Each wall is flat, endless, passes through zero and stands at right angles to its row. A trip goes straight from one point to another. List the walls that it crosses, first one first.

Walls:
(1): [52 20]
(2): [-47 -12]
(3): [14  6]
(4): [-40 -18]
(5): [14 -4]
(6): [8 5]
(7): [  5 -27]
(8): [ 44 -34]
(9): [-41  18]
(10): [-10 -28]
(11): [46 39]
Trips:
[-45 -22] to [-12   9] => 7, 10
[ 58 -60] to [ 6 42] => 10, 7, 8, 9, 5

Walls:
(1): [ 32  25  -4 -14]
(2): [28 25 27 25]
(3): [ 3 -7 22  0]
(4): [ 7 17 15 -3]
(5): [ 21   8  23 -51]
(6): [  3 -30 -13  17]
(7): [-10  -3 -13  46]
Trips:
[ 17  44 -25   7] to [ 25  -7   8 -27] => 5, 7, 3
[-16  11 -60 -10] to [10 11 14 32] => 2, 4, 3
[ -7  36  -9 -27] to [ 47  12 -23 -25] => 2
[-39   4 -13  -8] to [-31  -3 -20  39] => 6
[-15 -34  34   2] to [  6 -11  36   1] => 2, 4, 6

Walls:
(1): [-17 -10  12 -22 -12   8   0  13]
(2): [ -9 -24  26   1  -6   8   2  17]
(3): [  0  30   9  -9  11   7  -2 -26]
(4): [-15  32  10  -5 -26   6 -16   3]
(5): [ -7  -4   4  -6   5  12   0 -19]
(6): [ -6  13  -3  14   7   6 -19 -30]
(7): [ -5 -11 -12   4  -8  12  13   5]
(8): [-19   0   3  -8  -5 -17  25   0]
(9): [ -3  13  60   8  11   7 -15  31]
(10): [-10  48  12  17 -23 -18  55  -8]
Trips:
[-16  11   2   8   7  -1   9 -12] to [ 12   6   1   4 -23  18  10 -39] => 7, 8
[  0  -3   5  -2  -2 -16 -16 -15] to [21 -5  0 -5 34 -7  0 -9] => 4

Walls:
(1): [ 28  17   9  -8  14 -39 -19   3 -17  18  30]
(2): [ 41 -12 -52   6  -2 -18 -60 -12  12  -4  20]
(3): [-22   4  -8 -12  21  16  22   6   5   9  15]
(4): [ 27 -10 -22   9   6  19  27  -7 -38 -13 -14]
(5): [-16   5  22 -14  -1  16   7  34  -6 -28 -32]
(6): [  1 -20   5  16  -9  35  47  -6 -36 -22 -27]
Trips:
[-33  20 -21 -52   6  23  16  16   1  57  30] to [ -2 -13  35 -10  34   9  46 -18   4 -15 -35] => 1, 5, 6, 4
[ 6  2 -6  7 -5 -7 12 -8 45 17 -5] to [  1   1  15  38   0   7  11 -24 -13  35 -12] => 2, 3, 6, 4
[-23  -3  15  21  23  20  40 -49 -16 -31 -41] to [  0  13   9  20  -8 -28  31   0 -39   4  17] => 1, 5, 3
[ 12   4  -3 -24  19  -1   1 -25  16 -12  17] to [  7  -1  18 -29 -28  22 -27 -16  -4 -41  -4] => 3, 5, 1, 6

Walls:
(1): [  2   8 -22  24  -6  24  18 -24  26  19 -43  -2   2   8]
(2): [ 20 -22 -11   0  -2   9  -3   6   3  20  12  27  11  19]
(3): [  9 -17  -6 -11 -33   1  11   7   2  -8  -7   8   7  19]
(4): [ 18  -7 -26   2  -6  -8  -4  13  23  15  25 -27 -27 -13]
(5): [ -7 -30  -4  40  14  -7 -24  44  -7  21  11   6 -35  23]
(6): [ 16 -20 -15 -10   6 -17   6  30  -8 -32  17  14   4 -28]
(7): [-17   2 -14   6  18   8  20  11  -9  -4 -13 -11  34  35]
(8): [-23 -44  -6  22  17 -10 -19  -7 -29   2 -28 -24  32   9]
Trips:
[  9   2   2  11 -51 -16   6   1  12  20 -15  11 -31   8] to [  7  -8  -3 -30   5  26  14 -10 -25  -1  14 -13  -6  11] => 5, 1, 7, 4
[  5   0  14 -13  20 -20 -18   0  10 -32  15 -28  17   2] to [ 28  15  13  32   4  11  21   7 -17 -16 -18   8 -15 -14] => 4, 7, 8, 1, 5
[-36  17   7  36 -15  -9   6  21 -31  -7   6   9  -9  -4] to [-23 -10 -21 -24   4   1 -18   5  15  16 -20 -28 -16  15] => 6, 4, 1, 3

Walls:
(1): [ 10  16  15   1  17 -17 -19  14 -36  27 -23  -7 -12  -4  -8  -3 -13   5
 -10 -21]
(2): [-16  31 -31  12  12 -16 -21   1 -31  17  26 -37  10  -1  -4 -11   1  -8
   7  -9]
(3): [  1   6  17 -38   0   7  -4  11   3  -4 -17  23  -4  -4  -5  37  -7   5
 -18  16]
(4): [  7  13  -7  15   8 -21 -14  -8  16  10 -35 -16 -21  23  16  -9 -10 -11
  10  11]
(5): [ 10  23  -7  -8   0  14 -13 -10  -2  14  -1  19  16   9 -16  31 -25  11
 -11  10]
(6): [  9   5  19 -18  19 -46 -11 -11  29   7 -15 -25 -24  -5   2  -3 -18  -8
  23   8]
(7): [ 23  -3  11  42  -5  10  11 -18 -26  28  26  41 -29 -27  12   5  16   0
 -34 -12]
Trips:
[-33  22  -8  -8  18 -33  -7  19 -11   1  -8   6  -3   0  12  16  11 -29
 -13  -5] to [-19 -13 -13  -2   3  17  10 -20  23 -14   1 -60  41  13   7   4   2 -22
 -10 -12] => 3, 1, 6
[ 18   1   3 -23   1   2  28 -16  28 -15  13  -5  -7 -19 -21   3 -12  -3
 -16  14] to [-34  10  32 -45  18  20   2 -15 -28  27  43   5  -1 -14 -17   3 -21  24
   4 -10] => 7, 1, 2, 6
[ -8 -33  18  12  -1  22  11 -11   1   2  33 -20  15 -26  18  20  -7  -9
  -8  -4] to [ 31  -2 -37  -6   9 -32 -28  27  -5   7   4   7 -18  27  -8  22   5 -26
 -32   6] => 2, 3, 5, 1, 4, 6
[ 20   7  13 -20  -8  -4   8  -6 -19  15 -13 -11  -3  19 -21   6 -20   0
 -26  25] to [ 20 -13  11  28 -10 -11  -3   4   8 -16 -15  25   9   0   3 -12  -2  -8
  18 -13] => 7, 3, 5, 1

Walls:
(1): [  8  -2 -10  13  -4   9  14   1  12  13   7  -5   4 -11 -29   8  34   9
  18  -6  -1   5 -34 -20  11  25  11  20  -1   2 -11 -20  32   5  14  11
 -20   0  20  -6 -34 -18 -30   5  -5 -26  35  40]
(2): [ 15  12 -23 -45  16 -31  10  -7  11 -27 -25  19 -32   2 -12  -1   1  -2
 -19  -3  10   9 -12   1   7 -38  -3  41 -24   3  18   7  12  24 -13   0
   1  21 -17  -6   6   7   0  -4   5  20  -6   4]
(3): [ 14   9 -33  42  21  19  34   9   0 -22 -11   6  15  -9 -41   7  20   3
  15 -17  -1  28  11 -19 -39 -13 -10  24 -38  -7  10  -4  29 -11   6  -8
  37  -6 -20 -12  39 -34  -5 -37  40 -11  12 -34]
(4): [-18 -21 -16 -11  -8   5  -4  18 -13 -19 -20   6  18  27  25 -11  -3 -12
  -8  -1   3 -39  -8  12   9  -1  12   8  -8 -32   2  -7 -13 -17   9 -23
   4  15 -15  -8  18 -27  14  -7  -4  20   6  -7]
(5): [  6 -13 -13 -19 -29  19  10   0 -10   3  28  24  24  28 -19   5  37  20
  10   8  -3  23  -9 -43 -11   9 -10 -34  11   4   6   7  14 -10   8 -17
 -17  -5  -5 -23  28 -13  -2   5 -11 -11  -7   2]
(6): [ -1  19  -9  28 -23 -15  -5  -9 -30 -14  -2 -11  -9 -27  13   5  15 -33
   4  -2  -5  24 -15   7  12   4 -26 -43   0  27  20   3 -29  20  -4 -28
  -7   2 -60  11 -19  -9  11  15   1 -10 -11   6]
(7): [ 12   4   1 -29   1   0  -8  18   2 -27  28 -21 -12   1  10 -30 -16 -22
   7  36  11  11   2  13   9   5  -7  -4  -5  22   8  -3 -25  -6  -3  20
  29  17   8   4  -2  -9 -29 -36  -5 -12  -1  -3]
(8): [-47  23 -11  -7 -35   1 -32   0 -20 -14  14 -14   1   2  -3 -11  -6 -20
  25 -25   2   2  11  -5 -37   4   1   9  21  -7 -31  18 -29  16 -20  -5
 -20  -1 -14   5  10  29 -12  11  13 -26 -16 -13]
(9): [ 45   5  -8  -3 -15  -6 -11  -5 -28  16   0  -6 -21   1 -17 -21  -4  40
 -17   1  22  18  36 -14  24 -40 -37  26   6 -16  -8  16  35 -12 -24  -9
  -9  -2  38  40  -6 -13  14   9  17  -5  11  -8]
(10): [  9   4   6   8 -10 -16 -10 -15   1 -18 -20 -35  32  39  -5 -30 -21  13
  11 -17   5  -1  27   8  15   8  10 -26  -4  18  44  -8 -22 -11  -5   7
 -20  -4 -13  -7  43  20  30   3  -5   8  20   9]
(11): [ -6   9   2 -12 -17   5   7 -43   5   2  23   4   4   5  -6 -18   0  30
  10  -6   6  -6  -6 -17 -18  26 -16  -3  12  -6  -7  -4   3  11   6  -6
  10  13  18   6  -4   8  10  19  16  17   6  11]
(12): [ 27  34   2  13  -4 -21  -6   5  14  -9   7   5 -33 -47  -4  -5 -26  -2
  -7  23 -10 -28  -3  26   2 -23  14  -4  -2 -14  14 -48   9   0 -17  -9
  -8   7 -31   6  19 -13 -19   1  12 -28  22  -7]
Trips:
[-17  17 -38  -8  15 -32 -19 -12  32   3   9   4 -30   3   2  14   1  39
  -4   5  -4  -4  -3   1  -2  -6  26  25   0  12  -6 -15   7 -21  16 -15
 -21  24  -3  13  21 -38   2  -2  -7   5 -12   0] to [ 15   7 -33  29  19 -20 -20   0   9  25  52   9 -30  -1  13 -11 -14  27
  33 -33   4  27 -23 -19   2 -11  38  -1  -4  20 -47  22  11 -39   7 -18
  32   1 -10   8 -19 -40 -13 -13  -1 -35  25 -32] => 5, 4, 7, 11, 2, 8
[ -6 -16 -10  -7 -37   9  15   4   1 -25 -19  -4 -20  -1   8  -5  -2  -2
  22  -2  -5  12   1  30  -6  22   9  -7   7   8  -1 -18 -10   4  17  -6
   8   0  15 -12   5   6  38  28 -36  18 -17 -19] to [-22 -41   8  24 -14 -10  -6  -8 -10  35 -16  -2  17  -6   1 -13  -8  21
 -18  56  24 -22 -17   9  12  19  14  -1  18 -13   6  19   7   2  -5 -18
  -9  -5   8 -11 -23 -14  34 -24 -28  20  20  11] => 8, 6, 5, 1, 9
[ -8   2 -21 -26   8  -7   4  13   1 -12   9 -15  -5  11   2 -52   8 -10
   4   4  -4   3  10 -14 -12  16  -8  21 -48 -24  -4   8  47  13 -27   2
  30   2 -34   5  -2  -5   8   6   6  -1   9  26] to [  6  -5  11  -9  -6  -9  -7   5  26   5  -5  -3 -17  17  -7   8   6   3
  12  22 -11 -11  -4  -8 -10  -5 -12   8   5   3 -20  -7  -1  33   9  33
 -13  11 -19  -5 -11  -7 -23  13  19   1  10  32] => 4, 9, 3

Walls:
(1): [ 19   1  16  -5  -9 -33 -15 -19   4  19 -17  -1 -34  14 -19  20  -3  -8
  11  15  -8  17   4 -14  35 -18  22  19 -14  12  20 -19   6   3  28   9
  -7  -6 -23  26  31   8  -7   2 -29 -10  -6   9]
(2): [ 17  -7 -16   2 -27 -15   1  -4   8  10  13  33  39  -8  27  26  36  26
  24   6   3  11   4 -10 -47 -12  -5   2  12 -25  47 -10  -5  11  20  25
  -2  -9 -21   0  18 -13   0 -13 -22 -41  21  44]
(3): [-25  -8 -17   6   8 -18   8  -6  17  -2 -12 -25  12 -23  -2  30  -6   0
  28  -2  -7  -7   0   6   1 -13   3   3   6 -13 -10  12  -6 -12  13  -9
  -9 -17  13  -4  -5 -15   6  -1  -8  17  23  -5]
(4): [ -8  -3  -2 -21   9 -25 -12  -1   6 -13 -15   2  -5  -7 -15  -9  26  16
 -11  10  -6  -4  10  -1   1   8 -23  12 -13  11 -15   8 -11   5  -4 -11
 -10   9  12   7   3   0 -24  -2 -23   9 -11   8]
(5): [-11  25  36  10  12  13   2  -3 -10 -10   5  17  15   2 -19  23  15  10
   4   0 -23   6  28 -18  19  24  -3  21  -6 -11 -16 -22 -21   5  -9  22
 -32   6  16  -1  13  -6  -9  -2 -11  23  22  -8]
(6): [ -2   6   4  11   2   3 -16   8  -5  -5   6 -14   8 -10 -15  -3  -4 -22
  -9  20 -31 -21  -6  18   4  11   4   1  17  -4 -11 -21 -33  -8  -3 -11
  -2   5  14 -22   4  -1   1 -32   3 -12  29  -4]
(7): [  2   7  23 -39  -9   9   3   6  -5 -10   0   6  -2 -13 -11  -2 -17 -11
  -3 -15   6  17  -4   9  17 -15  15  15   3  19  -7   7 -22  25   3   6
 -13   4  13  -7  14  -5   0   4  -6   1   4   7]
(8): [  0  11  12  18 -47  -1  19 -13 -12  -8  -8  -3   9 -34 -12  11 -12   8
  20 -22  23   2   8  -6  14  -6 -24 -17 -19  20 -13  13  26  27 -11  -7
  13 -20  10   3  14  -8 -23  -2 -25  -2  10  16]
(9): [  6  34  21   6  33  12  -3  -2   3   5   1  -4  21  11   6 -22   5  16
   9  10  15   2 -18  35 -11   8   9  -7   4  -5   0 -25   2  -4   7 -21
  -5  -2   5   5  17 -16  11  -3  -2  18  -2   7]
(10): [ 25  10 -10 -25 -11 -14   2  13 -24 -16  36  -7 -25  10   7 -37  -4  26
 -13   4  -6  -9  -9  39   7  -4  13  26  -3   3  11  -8  14   0  23  19
  23  -3  14 -11 -13  -5 -10 -19 -11 -12  26  11]
Trips:
[ 14 -24  26 -14 -19 -16  12  -9  11 -15  26  18  27 -25  12  -8 -13  13
 -12   9  -7   0   0   6 -36 -11  -8 -27 -11  -7 -21  22  13 -19  -2  19
 -19 -15   1 -11  25  -7  17 -31  -1 -11  32  -2] to [-15 -29   3 -25   4  16  10   8  19  40  18 -27  11  29  -2  20  28  11
  11   4   0 -19  12  -2 -21   0   3   9  -2  19  12  10   1 -16  34  30
   4   9   5 -26  14  11   0 -25   2  -9 -12  -5] => 7, 8, 1, 6
[ -4   7  14 -18   5 -28   6   6  12  11   6 -13 -45  -8  11  18 -10  10
 -11 -18 -11   9   2  14  16   2 -11   7  16 -13 -11   6 -12  15  -5  -4
  24 -11  38   7 -11  22  -3  23   0  -6  10   1] to [ -4   9   4  -4 -29  -5  -4   4   7  15 -32  30   2   9  13  21  -4  27
 -18  13  -4  26 -13  13 -44 -10  -6  -7 -20  18   6  -2  -1  25  12 -11
   1 -15   2  22  25  33   9  -2 -13   0  28  -3] => 2, 3, 9, 10
[  3  23  -4 -38  18   9  10  11 -21 -39  18  -7 -54   2  21   8 -18  14
  -1   8  -5  -9   1 -11 -33  21  10   7   8 -13  -8  -4  28  -3 -35   1
   0  -4  17  23  -1  15 -36   4  -4   9   4 -30] to [  7   4 -11  23  -2  -7  17  -4   8  -9  10 -18   6 -19  16   8  -4 -15
  -6 -12  10 -17   3  19   0  -1   1  -7 -30 -17   5   5  11  -9  10   3
  15 -17  -1 -20 -23   2   8  -7  -3  -3 -23   0] => 5, 4, 8, 3
[  3   4 -23   2  21  13   5  -3   7  -9  -5 -18 -18  -4  19   1  19 -19
  19   4  16  14  13  24   6  42  14  18   3 -23 -10  19  33   1   6  29
  -3  -5   6 -32 -16 -17  -6  13  19 -10  -6  15] to [  6 -14  30  -5 -13  10  19 -12   4   6  -5  -1 -23  18 -18   5  -3   7
  11 -19   8  -9   7   5   4  22  -3  -1 -17  -6   4  16 -18  25  -4  -6
  -6  -2 -30  15 -16 -10  -2 -12  20  11   6  15] => 9, 5, 8, 3, 7, 10, 1

Walls:
(1): [-20   7  -3  14  -4 -33 -16   1   3  -7   2  23 -16  -1   5  23 -22  29
   9  21 -33  25 -30   7   1   3 -10  -4   3 -28   8  17 -11   7  13 -12
  26 -10 -11  12   0   5  -5  -2  -8  11   1  36]
(2): [ -1  -4  11 -31  -3 -10 -19   5   9  22 -30 -12  11  18  25  19   4 -34
  14 -38  25   6  10  -8  22   4 -30 -11  -2 -12  12   8  32 -20 -18  -9
  -8 -23 -18  30  -5 -10  27  -5 -36 -12  -5 -14]
(3): [ -3  16  -8 -26  15 -20 -23  -6  24  -3  12   4  -5 -25  11 -46  27 -11
 -39 -20  13  -9  -4  -2  -3  10  15 -12  -9  15 -13  21   2  17 -45   0
 -23  -2  21  11   0   4 -10  38   8   1   5 -14]
(4): [ 25   2  33   4  14 -21 -27   0   0  20   5  12  -3 -28   7  40   1  -1
  25  -8 -19 -14  17   9   2  10  -7  25 -15  21  22 -24  14 -10 -32 -36
 -35 -29  23  -6 -12 -21  -1  -4 -15   7 -29  33]
(5): [ 11 -16   2  -1  21 -21  23  16 -27   3 -26   2 -19 -15  -3 -27  -5   1
  13  13   2 -23  27  35  -7 -26   3  22  26   5   9   1 -16  15 -18  27
  13 -33  -2  13 -42  13   4  -1   5  -9  20  11]
(6): [ 20 -15   0   2  25  25   8  -9  -1  -3  27   9  36  40   4 -33 -18  15
 -14   8 -12  -3  19  -3  12   8   7  16   2 -19   8  -5  18  14 -13  18
 -11  15   3  19  -6 -14  15 -14  19  10   2   2]
(7): [ -5  15  -8  13  35   9 -21  22 -24   9  10   0 -22 -12  11 -19 -16  -8
   4  -7  11 -15  -2  32 -10 -23  -1  15 -26 -14  -6  -5 -45 -20  20  -1
   5  18  13   0   1  -7  30   9 -19  28 -27 -11]
(8): [  8  -5   9   9   1 -16  38  15 -25  -9  12   2  17  12  12  -9  20  24
   3  -3   4  -4  -8  -4  -6 -10   4  -7  21 -17 -21  -9  -3 -27  44   0
  -8  14  -4  21  12  -2   3  -5  12   8  17  21]
Trips:
[-13  -1  27  17  -9  -1 -24  20  -4 -21 -17 -14   9  -5  -9 -28   3 -12
  -8  14  33  19  19  44  -4  11   5  -1 -31  24 -17   1  32   9   8  26
  -1   5 -15 -56  14  -2 -17 -14  11  34 -53 -22] to [ -7 -10   1  -6   2  14   9   3 -18 -12  16  30  18  22   9  10   5 -43
  43 -25  15 -15  18 -17 -40 -10   8  34 -10   8   1   1  32  -5   4 -10
 -18   9   0  15  22  29 -10 -13   0  16 -22 -10] => 4, 3, 6, 2, 8
[ -5  17   2   3 -27  12   1   5 -29 -35  -1   5 -20 -47 -39  12 -15   5
  33   2  15 -26   2  21  -9  15  11  21  -2 -20 -26  17 -14  25 -18  16
   4  -8  19   7 -19   0  13  15  22  -3 -18  20] to [  6  -2 -25   7  -7  28 -11  23  14   3  13  -8  19   4  27 -21   8  17
  39 -14 -20 -19   6 -15 -26  25  -1  16 -17  12  11  -8 -26   6  -3   1
  25  22   1  32  17   5 -11 -12   8  23  -2 -20] => 3, 6, 4, 1, 5, 8
[ -4 -16  19   5 -16 -27  12 -14  23  -1  34 -14   2  -6   3 -16  -1  -2
 -14   8  -3 -20 -11   0  25  -9  22 -42 -35  25 -10  -1  -3 -35  19  -6
 -23  -8  -4  12 -24   4 -18  17  12 -29   9  27] to [-16  -1   0   9  -6   0  27   9   9 -21  -7   7   6  -8 -10   3 -29  12
  17 -14 -10  -7  -1   3  -7  -5   7   3   2  -2  -6  20 -41   5  11  -5
  -9  -7   5  15   9  11 -12  16  -3 -26   3   2] => 1, 4, 5, 3, 7
[ -1  -2 -24 -24  13   2  12  -1  -9  -5 -23  -4  -2   2 -21 -14  -7 -13
  13  60  11   0 -33  -8  27 -21  -1  10  -5  27  -1  22  12   3 -19   3
  12 -19  -4 -20 -24 -45 -23  19   9  -5   9  -5] to [ 14 -11  -9 -24  -6  -6 -44   6  -5 -24 -14  -3  15  18  41 -30 -20 -13
   1 -13  -5 -25  16   4 -13  -9  -4  31 -15  -3 -12 -13  11 -22  21  -3
   8   9  -8 -13  -6  -1   3  29  24   4 -22   5] => 6, 7, 2, 4, 8
[  3 -24   1 -39 -20 -14  -8  -4 -10  22  -5 -17  -7  -8  -3  31 -23  19
  -4  -4 -22  -2  14  -8  -2   8  -4  16  11 -25   1   3  -7   6  -3 -32
  14   2  14   6  12   1   8  21   1  -4  11  -3] to [ 33  16 -19  20 -34   1  -2  -5  -1   7  -5  16   0   8 -18   5  18  -4
  12  14 -23   7  -8  -9 -22  26  -7  31 -44  -9  26  16  -7   5 -11  10
   2 -13   8   5  -4  -3  15  20  27 -15   0   1] => 2, 6
[ 40  16   9  13  -8   1  -1  11   8 -24   5  13  -5 -10   7  29   9  -5
   4 -18  11  -4  18  -7 -41 -11 -25  11  30  -5 -15  -2  11  -5  -7 -15
  13  -7  25 -15  22 -21  -4   5  16  23  11  25] to [-16 -33 -27   1  38  24  27 -32 -20 -32   1   9   2   0  19   2  18  25
 -26   3  10 -22 -11  22 -12   4   3  -5  18 -11   5  -3   1  -8 -22   8
  29  -7  -2 -16  21 -12  13   4  -5  11  15 -16] => 1, 5, 6, 7, 4, 3

Walls:
(1): [ 14   5 -14  40  -7 -34 -18  40 -27  -1   3   7  -7  -2  -9 -11  -1   4
  16  16 -16 -16  30 -10  24   2 -11 -19  19 -21 -11 -26   7  -6  16   2
  -4   7 -17 -11  47   9  15  25  -9  -6 -19  -9]
(2): [ -2   7  24 -11 -17  27  20 -19 -24  -6 -29   9  21 -25 -14 -35 -17   1
 -37 -45 -32 -33  27  -9  -8   1  28  -3  18 -11 -39  21  26 -35  31  -1
   6 -35   1   3  -9 -20   2  -1  22 -32   9   1]
(3): [ 18   6   7 -11  19  12  -8 -10  -8  14   1 -22 -41   7  -1  -1 -21   1
   3  26   5  13  -3   0  12  -6 -29  42  10  20  23 -17  -2   3  -2   0
  -1  38  -7  16  -7  -5   5 -31  -1   7  32  18]
(4): [  6   0  18   5  21  21 -17  11   3 -11  11 -27  13  26 -20  36   7 -24
 -16  26  -8 -18  -1  21   8   2   1 -15   9  26  31   3  -9   6   0  -9
 -33   2  -2  -3 -11  -4  40   6 -25 -14   7   9]
(5): [ 13 -19   3 -20   4 -17   1 -18  -4  12   2  20  -2  30  -9   4   7 -18
   4  15 -14  -6 -15 -37 -21  -2   1  -7  23 -26 -10  -9 -13   7 -20  13
 -19  23  15   2 -16 -13  28  27 -25  -9  26  17]
(6): [-40 -25 -11   8  12  -8   6 -19 -38 -12  -4  21  21  34   9   7 -10   4
 -12  18  18  15 -12  -3 -13  -9   6  48 -14  20 -15  20  -5   4  19   3
 -14 -17   1  26  36  14 -14  44   8   9   2  17]
(7): [ 26   2  28  17   6   3  19  -8   6  28 -21  -8  25  33 -23  15 -24  12
  -2  14   5  -4 -28  19 -13  27 -36   8  -6  -9 -19  -5  14  47   1   2
 -31 -19   3   7  -6   8  -6 -27  11  -1 -29 -32]
(8): [  9  -6  -5   6  20   5  20  -6  23  -5  -7 -21 -15 -19  -7  -1 -10   1
  22 -18 -21  -1  15  -1 -27   7 -14   7   0   5   1  -2  -7   6 -44 -12
 -14  21  -5 -11  -7   1  34  -8 -20   2   3 -19]
(9): [-14   9  10  19  17 -11   3 -15  33  -7  -9   5   3 -22  16  18   9  -2
 -35  -6  16 -23   5  14 -36  28  12  30 -14   6 -18  18  -4 -19   6 -24
  -1 -19   6   3  30   4 -18 -11 -31 -12   6   4]
(10): [  3  -6  27 -23 -26 -27  29  -9 -16  -1 -14  19   9   7  -6   6  -3   9
   0   5 -13  -9  24   1 -18 -18 -14   3   6  -4   3  26  30 -17  13  -8
  -2  -2  -5 -29  -4 -16  27 -19  16  23  11  -2]
(11): [ 34 -22  14 -13  24 -10  24   0  14 -10 -22 -56 -15 -33   3  10  10   2
 -39   1  25   7  -7   8  31  14 -30  -3   2  -6  -1  20 -37   3  10  12
 -14  13 -19   1  -1 -47 -20   2  -6  28  -1  24]
(12): [  6  34   5   0  32  13   8  49  12 -18  17  14  33   3  13  37 -32 -24
  15  18 -13   8 -11  42   1  22 -16  -3  -6  10   8  -9 -17  15 -14 -24
   4 -11 -19   2  -2  14  10  -2 -10   5  -7  -2]
Trips:
[  7  -5 -22 -19  21  48  -7 -22  20  19  20 -30   6  -9   1 -20   4 -16
  34 -23  16 -20  -2  33 -39 -12  32  12   5  25  10  27  -5   3 -16 -24
  15 -36 -10   1  -7  15  15  -2   7  -8   2  -1] to [ -5  16  15 -13 -12 -24 -10  14  29  -3 -18   5  13  24 -26  19  -7   1
 -12 -17 -16  -9 -18   0  12  38   8 -12  20 -12 -33  10 -38  -1   2 -21
  -1 -19 -16 -20  -3  -4  22  14   7 -22 -11   8] => 7, 5, 11, 1, 10, 8
[-30   6  -3   7  15  -2 -24  -9  -5   3 -18  10 -12  -1  18  12 -19   8
  -9 -22  -2  14   7  33 -11   3   0  48   5  17 -32  14  -3  19  -2  21
 -29 -32 -26  23 -27   5  -5   1   0 -15   9 -47] to [  0  -3 -15  -9 -38  11 -20  28  27  -9  -7  22   3 -26   3  14   9  18
  18  31  44 -17   6  -2 -30   9  -6  -7  16   0 -12   8  16  -3  13 -20
 -23  30  -5 -36  22   0   1   9  15 -39 -20  27] => 3, 1, 8, 10, 2, 7, 6, 12
[ 34  28  -6 -10  -7   7   7  12  -6 -12  -2 -11 -10   2  -8  -3 -12 -22
  -4 -22   0 -39 -27 -14  -9 -18  -7  -4 -32   1  -3  15  44  -5 -10  15
  -1  27   3  10 -10 -10 -19  14 -18 -24 -14  14] to [  2  -5  19 -11 -19  38  10 -15   6   2  17 -27   7  13 -20  -3  25  -5
  11  23  18  29 -10  31   6 -10  23   2  18   8  20   5  12 -28  -5  25
  13   7  -2  29  -2  11   2 -10 -11  18 -29 -10] => 8, 5, 2
